Each wall is flat, endless, passes through zero and stands at right angles to its row. A trip goes straight from one point to another. List the walls that it crosses, first one first.

Walls:
(1): 11,-37
(2): -9,-45
(3): -60,39
(4): 10,16
Trips:
-26,31 to 6,-36 => 4, 2, 1, 3
-40,12 to 3,16 => 4
-51,12 to -57,-39 => 2, 1
-14,-30 to 30,-26 => none
-6,-40 to 3,-38 => none
-33,14 to 5,-20 => 2, 1, 3
-9,8 to 44,-18 => 3, 1, 2
-53,-30 to 2,31 => 1, 2, 4

Walls:
(1): 10,6,30,33,16,-5,-20,-31
(2): -8,-14,-30,-6,-25,8,0,28
(3): 14,6,-19,36,-8,-16,-15,-8
Trips:
14,15,-5,4,-23,18,-27,6 to -4,14,16,10,-12,-27,45,25 => 1, 3
33,0,9,26,35,-3,8,8 to -15,-29,-9,-6,3,-46,-19,3 => 2, 1
-13,19,-20,6,22,16,35,29 to -14,-25,11,-42,22,-5,25,3 => 2
-48,-30,14,2,-9,-35,33,-33 to -20,22,-7,15,-16,-60,7,-47 => 3
-32,40,4,16,-11,1,6,20 to 2,6,12,15,-9,-5,-26,15 => 1
-19,0,17,-20,18,-17,-39,35 to -24,-12,4,-4,16,4,-58,24 => 1
-8,7,46,6,17,10,1,-1 to 1,4,-4,-10,12,9,-14,-21 => none

Walls:
(1): 28,2,20,6,-31,-18,3,3,20,-4,-29,4,-2,40
(2): -29,-26,-16,-41,15,21,7,-17,-40,-2,-4,-24,-17,-21
(3): 39,-7,4,42,14,-17,-30,-8,7,15,-25,-23,-20,-28
(4): 27,-41,29,-18,3,-36,19,-20,13,-4,-18,-5,-7,-10
(5): -20,-3,-13,43,3,-1,34,12,53,-10,-38,3,19,6
Trips:
-12,32,4,-22,-19,-15,8,-15,-47,20,17,20,34,5 to -23,-36,12,-8,-23,-5,32,-16,-16,41,43,-12,3,-14 => 4
-28,27,-27,-8,-4,4,16,15,38,-32,-4,-44,-2,-40 to -23,37,-27,0,-6,-20,-6,-15,-22,-23,-26,-6,4,-10 => none
-22,0,32,51,-17,5,-6,-4,-2,-2,20,23,-24,-27 to -11,31,-29,-40,29,-7,13,-7,-4,2,-25,-26,-27,-14 => 2, 5, 3
4,-5,9,18,13,41,-23,1,-14,-3,-36,-13,36,-6 to 5,17,-1,-3,17,-10,60,21,-11,24,4,37,-10,50 => 1, 2, 3
6,5,34,14,6,-8,8,11,14,-19,33,37,10,15 to 2,-20,-4,11,-25,23,11,-4,-9,3,-3,-19,-25,-39 => 1, 3, 5, 2
-14,0,-38,-15,10,24,31,-14,-21,14,36,-36,-11,6 to 15,15,13,21,-5,-10,-30,7,-39,-16,-16,-22,17,-16 => 3, 2, 1

Walls:
(1): -2,-19,-16,2,15,-7,35,-20,24,-13,30,1,-21,25,-21,-4,-25,6,8,-16,28,-27,-7,-11,-8,-43,-23,5,-3,-6,-18,-13
(2): 6,-16,6,-14,-14,14,14,-10,-21,18,17,18,33,0,10,0,21,-13,21,-8,-2,-24,-14,14,-5,3,7,13,2,22,-4,-48
(3): -22,8,-11,-1,9,12,0,-33,1,-10,6,11,12,4,3,29,-14,-19,-4,10,29,6,7,-30,7,-12,-18,9,-23,-11,0,0
(4): -27,6,-5,-13,18,6,-8,9,-1,0,25,-8,3,4,-23,25,-16,-2,38,26,-34,-13,1,0,5,24,16,7,-3,-8,-6,7
Trips:
1,-22,-20,16,-1,-14,-40,45,48,-19,-4,0,-29,40,-11,14,6,-10,7,-31,-5,-14,2,9,-22,38,41,-5,44,1,13,16 to 18,-12,0,6,-6,8,14,-2,-39,6,-5,31,2,-6,-36,-31,28,-20,5,2,13,3,-13,-31,-4,8,10,22,3,19,4,17 => 2, 4
-28,-6,-21,13,-25,11,29,24,-11,38,9,15,-10,-30,6,-32,-13,-9,34,5,19,-14,-11,-24,26,-13,-8,-3,8,-2,-18,-9 to 0,-21,12,-25,36,-10,-30,-25,-2,-15,-17,-13,-16,17,37,7,-10,-11,7,19,38,13,35,16,-11,-25,19,17,4,1,-11,3 => 4, 2
13,40,-17,-11,1,-26,14,34,-4,-9,7,3,42,-3,-2,-12,-27,-22,-27,-1,16,5,-30,57,22,-23,2,-19,4,5,-8,-29 to -19,-14,13,10,36,-38,32,-2,-28,28,21,-5,-6,-1,-4,-12,2,-4,41,13,-13,-6,1,-17,1,14,20,-36,51,10,14,-8 => 4
-6,-19,-16,-23,-8,-29,6,-43,31,-5,16,-18,-22,10,-18,3,-36,20,10,17,-1,15,-10,-1,-21,16,8,2,22,-34,3,-22 to 38,-23,13,-24,16,4,-27,8,10,-6,2,-21,-20,21,14,-22,-17,-3,4,5,6,28,5,-26,7,8,-5,24,6,10,30,-20 => 3, 4, 1
10,-17,-20,-19,-5,-22,-5,12,2,-60,24,29,-5,-37,8,1,16,1,-10,-18,8,4,-29,-44,-17,-14,18,-1,-20,4,18,-7 to 15,21,12,1,-10,55,-2,-15,30,36,-8,16,15,-27,-21,8,7,-21,-14,2,-13,18,-12,10,-28,33,-28,-3,-13,23,15,-1 => 1
